Each row of a before or after table is a point. The points were changed in one or more steps. Then noise was added and the rows were shuffled. The steps act on how far a point lies along the listed directions, d1 being the first. Write out the steps. A step turns or swaps two directions, mirrors them in a line or flattens them onto one, adds a multiple of one to another, or multiplies one. Angles are multiples of 10 degrees, from the lower direction toward the higher: turns from -170 to 170, lines from 10 to 170 but not 90. Use the fewest steps. Two steps may share a direction if one is a turn and the other turns, adds or multiplies; they go together, in the order done. Otherwise the lowest direction goes first.
In the rows, 128 means zero.

Directions:
(1): [ 84 104 119]
(2): [107 152 168]
(3): [114 166  97]
Before:
[[132 120 199]
 [103 129 135]
 [121 139  79]
 [155 148 151]
 [117 135  96]
 [125 140  85]
 [151  87 164]
 [102 119 106]
 [ 86 149  89]
 [154 157  95]
 [136  62  87]
 [160 131 138]]
After:
[[ 95 116 134]
 [181 145 105]
 [134 117  90]
 [ 87 101  98]
 [133 136 147]
 [128 111  84]
 [ 89 100 103]
 [119 114 102]
 [175 160 159]
 [170 152 138]
 [ 99  96  69]
 [125 149 194]]
Steps: multiply d1 by 1.6; flatten d2 and d3 onto the line at 160 degrees

Directions:
(1): [157  85 130 109 109 112 174  99 166]
(2): [110 120 126 130 184 183 141 105 151]
(3): [154 113 127 178 166  99 127 168 154]
Before (8 x 9):
[[157 115 137 172 171 105 119 163 143]
 [151 104 123 110 128 123 159 122 150]
 [150 110 152  94  77  99 150 114 139]
 [153 103 124 192 183 128 130 161 132]
 [144 121 127 112  85  99 155  95 128]
 [123 115 111 126 141 134 129 129 133]
 [120 141 130 130 144 125 116 148 135]
 [ 93 165 132 103  96 159  93 135  74]]
After:
[[114 148 129 136 145 124 104 161 124]
 [ 64 197 131 113 121 189  64 148  55]
 [157  96 122  96  78 103 183  72 151]
 [164  84 151  74  61  99 186  87 163]
 [171  78 127  99 117 113 186 108 173]
 [127 110 109 133 141 133 131 129 135]
 [154 113 123 195 174 108 124 176 119]
 [158 124 141 171 151  90 113 171 133]]
Steps: multiply d1 by 2; turn d2 and d3 by 20 degrees

Directions:
(1): [119 139 173 116 108 102 142 159 124 126 133 212 143 113]
(2): [133  91 157 151 103 196 102 108 146 112  91 143 136  99]
(3): [152 167 141 140 101 104 138  75  96 149 119 117 106  70]
Before:
[[158 164  67 109 152  87 141  84 100 154 167  31  82 131]
 [154 114 153 146 102 170 113  85 113 109 100 132 114 104]
 [115 116 143 120 139 108 136 183 131 121 141 184 139 178]
 [133 143 144 143 108 113 151 100 117 127 130 164 128  79]
 [119 142 123 115 162  75 162 164 120 142 158 126 134 166]
 [145 158 179 146  88 104 135  98 106 131 116 181 116  65]
 [113 152 142 103 121  95 151 132 105 147 144 134 121 121]
 [117  94 126 155 137 172 110 117 152 114 125 120 125 144]
 [145 108 110 130 133 193  95 104 151 119 109  66 136 120]
 [123 107 102  89 157 149 128 169 145 112 157 107 143 177]
 [137 127 126 128 136 130 114 127 125 137 139 112 120 112]
 [124 152 156 150  88 120 130  94  98 160 120 166 139  59]]
After:
[[118 156  94 108 181  52 169 166 112 151 174  94 126 185]
 [102 146 134  94 135  85 156 157 112 141 159 140 128 147]
 [119 120 190 133 104 129 125 160 139 108 119 227 146 112]
 [160 214 103  92 130  12 174  97  70 171 186  99  80  98]
 [117 120 147 136 117 124 147 139 136 111 134 194 146 108]
 [151  99 180 150  86 191 106  94 122 100  89 171 126  94]
 [162 127 141 143  99 189  99  69 132 128  93  88 127  66]
 [117 104  97 122 164 124 126 171 137 121 144 115 130 207]
 [137 132 131 128 132 125 117 128 121 139 142 126 120 106]
 [141 130  80  98 155 138 131 123 123 128 156  53 120 155]
 [102 120 170 139  98 139 123 147 125 140 123 215 162  94]
 [128 101 132 168 122 183 104  86 144 118 111 108 115 115]]
Steps: turn d1 and d3 by -60 degrees; multiply d2 by 1.6
